Rows are points. Two turns around zero, p and q, are shown by what they do to some points. Write where each new point lands after one turn and then the other. Backwards means that the second turn is done in reverse. Each puzzle has new turns, and all numbers are rounded.
In the rows, 128 means zero.

Turn p:
[102 105] -> [ 93 126]
[145 188] -> [178 165]
[113 122] -> [112 132]
[155  99] -> [132  89]
[124 126] -> [124 129]
Turn q:
[120 129] -> [120 125]
[108 151] -> [100 139]
[104  95] -> [122  88]
[181 137] -> [171 161]
Where do these land?
p, then q: [122 104] -> [118 105]
q, then p: [171 134] -> [171 127]
p, then q: [ 91 146] -> [ 95 152]

Turn p:
[ 79 132 146] -> [ 90 164 131]
[154 145  80] -> [163 111  86]
[136 142 154] -> [141 142 152]
[142  93 133] -> [117  95 143]
Turn q:
[115 126 193] -> [147 164 180]
[ 97 124 116] -> [ 95 128 133]
[141 144 102] -> [128 123  95]
[159 117 101] -> [143  96 104]
Where do these land?
p, then q: [ 77 122 125] -> [ 83 151 119]
p, then q: [133 110 120] -> [121 113 140]
p, then q: [115 151 110] -> [122 129  97]
q, then p: [187 129 157] -> [179  90 145]

Turn p:
[121 114 126 177] -> [107 143 140 171]
[114  92 115 100] -> [122  82 111 129]
[123 141 175 171] -> [106 160 180 134]
[158 137 116  86] -> [170 116 110 103]
[125 156 107 106] -> [135 139  97 104]
Turn q:
[138 110 106 169] -> [149 119 124 173]
[126  76 113 129] -> [137  86  98 142]
[144 152 193 165] -> [113 125 206 137]
[124 151 131 105] -> [120 148 128 103]
[132 152 118  85] -> [133 153 114  87]
[104 126 106 116] -> [116 137  97 128]
Where do these land?
q, then p: [116  84 146 129] -> [111  92 129 156]
q, then p backwards: [152 142 113 173] -> [169 119 128 164]
q, then p backwards: [136 158  79 152] -> [162 153  98 164]
p, then q: [100 137 160  90] -> [105 107 104  85]
q, then p: [135 119 142  95] -> [137  96 119 112]

Turn p:
[113 128  90 128  96 111 132 126] -> [109 129 118 149  98 129 143  96]
[115  95 150 141 155 142 108 107] -> [122 107 118 133 173 145 102 140]
[134  90  98 139  91 143 170 141] -> [153 106 127 133 101 172 155  89]
[ 91 173 143 122 126 130  88 163] -> [ 76 135 138 105  97 111 107 166]
[ 92 141 151 113 160  89 114 126] -> [ 94 113 110 129 147  86 135 161]
[179 165 150  85 117 154 164  91] -> [163 177 166  85 157 105 149  96]
[147 177 123 146 158 168 116  98] -> [126 198 141 126 154 145 114 150]
[102  91  89 156 134 122 138 169] -> [128  95  88 150  92 167 138 140]
[184  96 138  92 126 109  96 138] -> [177 111 120 121 125  87  82 107]
[124 123 147 158 118 112 154 121] -> [132 109 153 151 137 135 154 135]
Turn q:
[116 160 124 124 164  84 126 117] -> [102 139  98 120 167 102 130 104]
[150 122 138 131 138 154  69 121] -> [151 135 142 129 139 162  77 111]
[104 111 150  90  99 113 172 113] -> [136 102 147  91 111  93 172 131]
[ 96  93  77 103 124 155 103 150] -> [121  82  99 123  86 176 121 113]
[158 150 140 121 143 164 159 167] -> [132 142 123 120 146 151 134 194]
[169  97  97 150 128  88 178 112] -> [164 140  89 168 107  75 152 139]
[142 125 159 163  88 109  90 147] -> [113 159 169 138  99 111  82 126]
[109 153 115 102 125 156 126  88] -> [137 127 135 110 145 162 164  96]
[108 141 152 168 144 129 128 136] -> [ 97 125 150 155 154 121 119 136]
Where do these land?
p, then q: [101 111 121  92 139 113 139 109] -> [133 104  92 135 130 117 153 107]
q, then p backwards: [110 157 123 106 137 111 117 170] -> [ 83 139 124 105 142 151 106 133]
q, then p: [175 152 150 105 121 135  79  79] -> [145 190 146 107 165  88  99 131]
p, then q: [157 131 133 164 176 162 148 123] -> [132 152 112 132 155 166 110 180]
p, then q backwards: [ 68 116 142 141 116 100 120 129] -> [ 69 121 125 147 143 125 145 155]
q, then p backwards: [117 102 148 131  91 133 173 141] -> [124 154 154 140 114  96 149 169]
p, then q: [ 95 111 101 141 121 148 126 178] -> [133 111 144 126  76 169 143 132]
p, then q: [203 124 119 149 172 130 121 138] -> [142 196 105 140 132 143  85 154]
p, then q: [125 148 114 124  80 120 128  84] -> [121 132 163 138 162 106 157  95]

Turn p:
[130 121 101 107 166 124 124 144 137] -> [137 111  92 125 144 113 116 155 133]
[110 135 106 144 149 145 125 178 122] -> [129 155 105 151 141 132 140 175 138]
[137 140 123 131  75  64 158  92 140] -> [124 111 137 122  68  91 157  75 106]
[108  79  92 125 146 112 121 162 121] -> [121 102 100 147 108 133 116 186 116]
[ 96 156 170 130 130 157 111  92 151] -> [100 155 151 121 145 133  97  90 170]
[148 103  89 154 144 143 144 140 108] -> [147 103 109 161 140 153 154 149 117]
[169 122 158 147 100  81 165 112 130] -> [150 100 173 112  93 109 171 103 120]
[126 159 160 123 129 156  77 109 122] -> [127 166 156 126 163 130  85 105 128]
[118 136 143 104 118 172 101 131 152] -> [130 162 120 104 137 155  91 120 145]
[138 128 139 114 122 125 153 119  96] -> [114 115 140 110 140 131 152 121 104]
Turn q:
[109 134 162 123 112 166 151 102 160] -> [102 132 163 118  91 145 155 102 150]
[111 139  84 108 132 153 129  91 134] -> [ 87 138 101 117 123 153 119  95 108]
[127  99 122 132 132 140 140 164 104] -> [147  89 129 144 137 136 140 139 105]
[149  99  99 126 123 125  78 158 163] -> [152 108  81 138 111 150  92 153 157]
[149 131  86 100 101  92 149 143 117] -> [153 140  96  91 122 124 125 151  82]
[103 151 148 165 121 131 105 121 128] -> [100 146 138 164 125 109 136 139 150]
[184 123 134 107 117  94 104 159  86] -> [180 133 141 121 148 121  81 172 103]
[105 146 160 108 151  98 150 122 100] -> [112 129 160  98 168  97 143 131 121]
[123 157 162 155 179 160 154 128 153] -> [127 142 154 145 159 148 175  94 170]
[121 102 123 156 112 120 120  91 136] -> [120 125 116 144  96  96 115 102 133]
Where do these land?
q, then p: [134 114 145 143  93 122 127 108  78] -> [119 137 184 139 117 110 130 137  97]
q, then p: [101 159  85 108 148 145 122 111 138] -> [ 86 137  84 147 153 136 117 121 137]
q, then p backwards: [103 147 151 151 112  94 145 128 144] -> [116 159 140 137 135  96 155 156 136]
q, then p: [101 117 151 145 150 125 210 149 145] -> [114  65 127  87 121 133 184 113 144]
q, then p: [119 120 111 113 164 125 103 125 145] -> [130 113  96 140 133 131  94 132 144]
p, then q: [225 140  95 138 132 113  93 162 120] -> [219 161 142 142 163 129  93 125  94]
p, then q: [110 108 123 133 141 111 110  99 123] -> [117 105 122 151 119 102 113 132 142]
q, then p: [106 112 141 108 103  99 119 126 110] -> [114 130 138 112 103 113 114 161 105]
p, then q backwards: [177 143 140 118 112 116 130 108 140] -> [158 103 138 122 139 116 169 111 127]
p, then q: [145 103 110 132  78 140  99 132 139] -> [129 152 147 160 101 151  99 136 101]
p, then q: [112 126 135 110 137 139 133 135 126] -> [113 117 119 119 137 142 133 136 133]
q, then p: [103 145 148 136 164 208 144 152 129] -> [102 116 145 134 151 184 151 123 195]
